Each row is a point. Each copy is the shape, with its points in the same order, turned, moved and blurred by noise. Some copies are also mirrored. Which?

Shape (8 x 3)
[[-0.38, +0.12, -0.37],
[+0.09, -0.53, -0.34],
[+0.04, +0.06, +0.91],
[+0.13, -0.40, -0.13],
[+0.38, +0.37, +0.12],
[+0.99, +0.38, +0.21],
[-0.14, -0.17, +0.11],
[+0.01, -0.26, -0.37]]
Copy 1 (8 x 3)
[[+0.09, -0.57, +0.14],
[+0.24, -0.19, -0.56],
[-0.45, +0.64, +0.26],
[+0.16, -0.09, -0.36],
[+0.37, +0.28, +0.35],
[+0.80, +0.76, +0.30],
[-0.10, -0.11, -0.13],
[+0.28, -0.31, -0.26]]
Copy 1 is: mirrored
Copy 2 (8 x 3)
[[-0.33, +0.02, +0.46],
[+0.44, -0.17, +0.45],
[+0.07, -0.06, -0.91],
[+0.42, -0.12, +0.22],
[+0.13, +0.54, -0.23],
[+0.59, +0.93, -0.33],
[+0.07, -0.19, +0.03],
[+0.22, -0.03, +0.49]]
Copy 2 is: mirrored
Copy 3 (8 x 3)
[[-0.35, +0.39, -0.11],
[-0.46, -0.37, -0.45],
[+0.49, -0.60, +0.55],
[-0.31, -0.37, -0.28],
[+0.46, +0.05, -0.13],
[+0.93, -0.21, -0.61],
[-0.14, -0.27, +0.08],
[-0.39, -0.10, -0.42]]
Copy 3 is: only turned
Copy 4 (8 x 3)
[[-0.50, +0.05, -0.57],
[-0.26, -0.67, -0.07],
[-0.59, +0.42, +0.78],
[-0.27, -0.42, +0.10],
[+0.14, +0.34, +0.14],
[+0.53, +0.38, +0.39],
[-0.55, -0.03, +0.11],
[-0.30, -0.38, -0.20]]
Copy 4 is: only turned

Shape (10 x 4)
[[-0.35, -0.32, -0.70, -0.48],
[+0.40, -0.57, +0.50, +0.48],
[-0.12, +0.78, +0.30, +0.12],
[-0.12, -0.40, +0.49, -0.29],
[-0.28, +0.03, -0.10, +0.20],
[-0.10, +0.91, -0.07, +0.18],
[-0.40, -0.54, +0.29, +0.22],
[-0.26, +0.36, -0.14, -0.20],
[+0.18, -0.39, +0.23, +0.47],
[+0.12, -0.48, +0.63, -0.03]]
Copy 1 (10 x 4)
[[-0.18, -0.17, -0.19, -0.95],
[-0.23, +0.81, -0.04, +0.32],
[+0.52, -0.57, +0.12, +0.42],
[+0.06, +0.35, +0.48, -0.22],
[-0.12, -0.27, -0.11, +0.01],
[+0.59, -0.72, -0.23, +0.42],
[-0.51, +0.16, +0.16, +0.04],
[+0.29, -0.50, -0.09, -0.22],
[-0.20, +0.56, -0.18, +0.30],
[-0.02, +0.58, +0.46, +0.09]]
Copy 1 is: mirrored
Copy 2 (10 x 4)
[[-0.26, -0.58, +0.00, -0.78],
[+0.65, -0.02, -0.26, +0.57],
[-0.59, +0.49, +0.44, +0.32],
[+0.23, +0.24, -0.34, -0.15],
[-0.34, -0.18, -0.02, +0.09],
[-0.74, +0.18, +0.71, +0.27],
[-0.12, -0.15, -0.63, +0.17],
[-0.49, +0.03, +0.30, -0.17],
[+0.29, -0.19, -0.16, +0.44],
[+0.40, +0.34, -0.42, +0.17]]
Copy 2 is: mirrored
Copy 3 (10 x 4)
[[-0.11, -0.88, -0.30, -0.20],
[+0.48, +0.20, +0.98, -0.47],
[-0.09, +0.52, -0.02, +0.48],
[-0.32, -0.02, +0.40, -0.59],
[+0.09, -0.23, +0.25, +0.17],
[+0.04, +0.38, -0.23, +0.67],
[-0.19, -0.36, +0.80, -0.15],
[-0.17, -0.08, -0.23, +0.21],
[+0.40, -0.01, +0.78, -0.19],
[-0.04, +0.19, +0.68, -0.62]]
Copy 3 is: only turned

Shape (10 x 4)
[[+0.02, +0.39, +0.35, -0.07],
[-0.01, +0.13, +0.51, +0.03],
[+0.15, +0.39, -0.06, +0.00],
[-0.05, -0.16, -0.05, -0.46],
[+0.19, +0.32, +0.04, -0.48],
[+0.49, +0.41, +0.59, +0.01],
[+0.38, -1.28, +0.13, -0.32],
[+0.31, -0.39, +0.26, -1.24],
[-0.02, +0.19, +0.20, -0.13],
[-0.01, +0.13, -0.07, -0.02]]
Copy 1 (10 x 4)
[[-0.01, +0.17, +0.55, -0.31],
[-0.27, +0.32, +0.35, -0.37],
[+0.23, +0.07, +0.34, -0.04],
[-0.25, -0.32, -0.07, -0.14],
[+0.15, -0.26, +0.24, -0.37],
[+0.21, +0.41, +0.39, -0.70],
[-0.51, +0.16, -1.14, -0.28],
[-0.23, -0.69, -0.44, -0.92],
[-0.10, +0.05, +0.35, -0.24],
[-0.02, +0.04, +0.26, +0.07]]
Copy 1 is: mirrored
Copy 2 (10 x 4)
[[-0.29, +0.27, -0.05, -0.30],
[-0.56, +0.16, -0.07, -0.18],
[+0.04, +0.18, -0.05, -0.19],
[-0.22, -0.13, +0.53, -0.22],
[+0.03, +0.22, +0.25, -0.43],
[-0.38, +0.19, -0.46, -0.58],
[-0.52, -1.21, +0.62, -0.49],
[-0.36, -0.03, +0.91, -1.13],
[-0.22, +0.17, +0.18, -0.10],
[+0.01, +0.08, +0.09, -0.01]]
Copy 2 is: mirrored

Shape (9 x 6)
[[+0.18, +0.58, +0.04, -0.04, -0.34, +0.37],
[-0.17, -0.25, -0.34, +0.42, -0.35, -0.69],
[+0.15, -0.32, +0.38, -0.15, -0.03, -0.66],
[-0.03, +0.17, +0.26, +0.09, -0.29, +0.27],
[-0.34, -0.22, +0.03, -0.15, -0.29, -0.56],
[+0.02, -0.23, +0.30, +0.21, +0.57, +1.42],
[-0.27, +0.25, +0.37, +0.31, +0.08, -0.57],
[+0.23, -0.30, +0.37, +0.69, +0.15, -0.42],
[+0.16, -0.15, +0.10, -0.15, +0.56, -0.61]]
Copy 1 (9 x 6)
[[+0.33, +0.22, +0.08, +0.11, +0.25, +0.73],
[-0.20, +0.54, +0.23, +0.30, +0.04, -0.58],
[-0.42, -0.02, +0.31, -0.16, -0.52, -0.18],
[-0.10, +0.00, +0.01, +0.11, +0.21, +0.52],
[-0.30, +0.52, -0.01, -0.23, -0.10, -0.22],
[+0.23, -1.14, -0.87, +0.45, +0.22, +0.68],
[-0.20, -0.07, +0.54, -0.23, +0.29, -0.23],
[-0.34, -0.43, +0.53, +0.41, -0.04, -0.38],
[+0.12, -0.22, +0.27, -0.36, -0.50, -0.40]]
Copy 1 is: only turned
Copy 2 (9 x 6)
[[-0.01, +0.06, +0.30, -0.03, -0.47, +0.53],
[-0.03, -0.19, +0.52, +0.65, +0.34, -0.51],
[+0.31, -0.47, +0.16, -0.19, +0.44, -0.37],
[-0.33, -0.15, +0.13, -0.01, -0.22, +0.17],
[+0.01, -0.27, +0.39, +0.06, +0.06, -0.62],
[-0.93, +0.47, -0.93, -0.20, +0.00, +0.57],
[-0.27, -0.32, +0.65, -0.09, +0.49, -0.08],
[-0.15, -0.47, +0.01, +0.37, +0.74, +0.14],
[+0.37, +0.03, +0.08, -0.28, +0.83, -0.24]]
Copy 2 is: only turned
Copy 3 (9 x 6)
[[+0.29, +0.44, +0.23, +0.18, +0.13, -0.31],
[-0.36, -0.17, +0.49, -0.28, -0.78, -0.57],
[-0.04, -0.48, +0.01, -0.63, -0.01, -0.20],
[-0.15, +0.28, +0.10, +0.03, +0.18, -0.20],
[-0.18, +0.01, +0.07, -0.69, -0.49, -0.40],
[-0.56, +0.58, -0.41, +0.89, +0.57, +0.60],
[-0.36, -0.20, +0.10, -0.28, +0.11, -0.76],
[-0.63, -0.53, +0.48, +0.02, -0.01, -0.23],
[-0.05, -0.63, -0.46, -0.12, -0.04, -0.40]]
Copy 3 is: only turned
Copy 4 (9 x 6)
[[+0.04, +0.29, +0.02, +0.38, -0.28, -0.18],
[+0.05, +0.24, -0.20, -0.13, +1.11, -0.02],
[+0.39, -0.13, -0.18, -0.63, +0.57, -0.32],
[-0.01, +0.12, +0.07, -0.03, -0.07, -0.09],
[+0.19, +0.34, +0.03, -0.49, +0.65, -0.17],
[-0.26, -0.31, -0.02, -0.14, -0.97, +1.08],
[-0.32, +0.05, -0.45, -0.42, +0.33, -0.53],
[-0.20, -0.53, -0.49, -0.33, +0.56, -0.03],
[+0.42, +0.02, -0.78, -0.62, +0.40, -0.11]]
Copy 4 is: mirrored

Shape (14 x 8)
[[-0.31, -0.41, -0.33, -0.09, -0.30, +0.08, -0.06, +0.46],
[-0.20, +0.49, -0.23, +0.79, -0.53, -0.09, +0.02, +0.63],
[-0.31, +0.23, -0.57, -0.26, -0.17, -0.25, -0.07, +0.63],
[-0.16, -0.08, -0.50, +0.02, -0.55, +0.08, -0.28, -0.75],
[-0.22, -0.37, -0.08, -0.20, +0.16, -0.42, -0.11, +0.12],
[+0.00, -0.38, -0.23, +0.09, +0.34, +0.03, -0.05, +0.65],
[+0.35, +0.30, +0.64, -0.10, -0.48, -0.45, -0.20, -1.04],
[-0.19, -0.18, -0.21, +0.00, -0.43, +0.28, +0.36, +0.58],
[-0.33, -0.42, -0.36, -0.11, -0.15, -0.34, +0.10, +0.34],
[+0.02, -0.42, -0.40, +0.34, -0.03, +0.29, -0.22, +0.45],
[+0.16, +0.26, -0.02, -0.19, -0.29, +0.08, -0.17, +0.63],
[+1.09, +0.18, -0.50, -0.02, -0.55, -0.14, +0.26, +0.63],
[+0.01, -0.31, +0.01, +0.38, +0.99, +0.17, -0.04, +0.20],
[+0.00, -0.20, -0.10, -0.13, +0.37, +0.05, +0.15, -1.10]]
Copy 1 (14 x 8)
[[+0.10, -0.30, -0.54, +0.00, -0.26, -0.14, -0.10, +0.15],
[+0.23, +0.48, -0.22, +0.25, -0.39, -1.03, -0.11, -0.01],
[-0.22, +0.19, -0.66, +0.24, -0.20, -0.22, +0.37, +0.36],
[+0.44, -0.38, +0.30, +0.84, +0.00, +0.16, -0.24, +0.31],
[-0.25, -0.49, -0.19, -0.04, +0.33, -0.17, +0.32, +0.04],
[-0.43, -0.04, -0.43, -0.30, +0.10, -0.20, -0.11, -0.13],
[+0.27, -0.40, +1.48, +0.26, +0.18, -0.26, +0.39, +0.47],
[+0.35, +0.08, -0.51, -0.28, -0.35, -0.15, -0.04, +0.07],
[+0.15, -0.34, -0.58, +0.04, +0.20, -0.25, +0.20, +0.09],
[-0.22, -0.18, -0.38, -0.07, -0.13, -0.25, -0.56, -0.09],
[-0.26, +0.16, -0.05, -0.21, -0.44, -0.26, +0.14, +0.42],
[-0.02, +0.69, -0.11, -0.40, +0.22, -0.43, -0.34, +1.08],
[-0.59, +0.08, +0.03, -0.25, +0.34, -0.02, -0.15, -0.81],
[+0.16, -0.28, +0.73, +0.41, +0.60, +0.60, +0.06, -0.26]]
Copy 1 is: mirrored
Copy 2 (14 x 8)
[[-0.10, +0.41, -0.62, -0.36, +0.13, +0.44, -0.33, +0.04],
[-0.53, +1.07, -0.01, +0.04, -0.15, +0.45, -0.23, -0.84],
[-0.31, +0.31, +0.03, -0.54, +0.23, +0.37, -0.69, -0.04],
[+0.40, -0.35, -0.58, -0.29, -0.08, +0.35, -0.07, -0.69],
[+0.10, +0.25, -0.14, -0.66, -0.23, +0.05, -0.08, +0.30],
[-0.18, +0.54, -0.11, -0.16, -0.34, +0.27, -0.42, +0.47],
[+0.13, -0.64, +0.15, -0.38, -0.26, -0.01, +0.98, -0.69],
[-0.43, +0.46, -0.52, +0.08, +0.27, +0.25, -0.31, +0.09],
[-0.13, +0.35, -0.42, -0.62, -0.07, +0.00, -0.23, +0.11],
[-0.08, +0.44, -0.43, +0.07, -0.50, +0.59, -0.36, +0.16],
[-0.52, +0.20, +0.20, -0.15, +0.12, +0.60, -0.15, +0.03],
[-1.36, -0.30, -0.13, -0.07, -0.49, +0.37, -0.37, -0.28],
[+0.40, +0.53, +0.08, +0.17, -0.69, -0.06, -0.24, +0.52],
[+0.82, -0.56, -0.23, +0.05, -0.29, -0.34, +0.19, -0.16]]
Copy 2 is: mirrored
Copy 3 (14 x 8)
[[-0.44, +0.09, +0.05, +0.23, -0.41, +0.06, +0.19, -0.84],
[-0.37, -0.16, -0.09, -0.42, -0.68, +1.02, -0.06, -0.42],
[-0.63, -0.28, -0.19, -0.29, -0.41, +0.00, -0.12, -1.01],
[+0.29, -0.18, -0.42, +0.67, -0.49, -0.02, -0.54, -0.36],
[-0.34, +0.06, +0.02, -0.06, -0.51, -0.54, +0.14, -0.41],
[-0.54, +0.33, +0.43, -0.21, -0.20, -0.10, +0.11, -0.58],
[+0.12, -0.59, -0.80, +0.39, -0.39, -0.24, -0.17, +0.82],
[-0.33, -0.12, +0.07, +0.10, -0.11, +0.38, +0.41, -0.82],
[-0.28, -0.11, +0.10, +0.00, -0.60, -0.21, +0.22, -0.75],
[-0.43, +0.37, +0.39, +0.20, -0.32, +0.26, -0.12, -0.59],
[-0.88, -0.21, -0.23, -0.04, -0.06, +0.24, +0.05, -0.43],
[-0.86, -0.98, +0.56, +0.08, +0.11, +0.44, -0.23, -0.27],
[-0.16, +0.81, +0.47, -0.49, +0.00, -0.30, -0.11, -0.08],
[+0.67, +0.05, -0.17, +0.25, +0.09, -0.65, -0.33, +0.10]]
Copy 3 is: mirrored
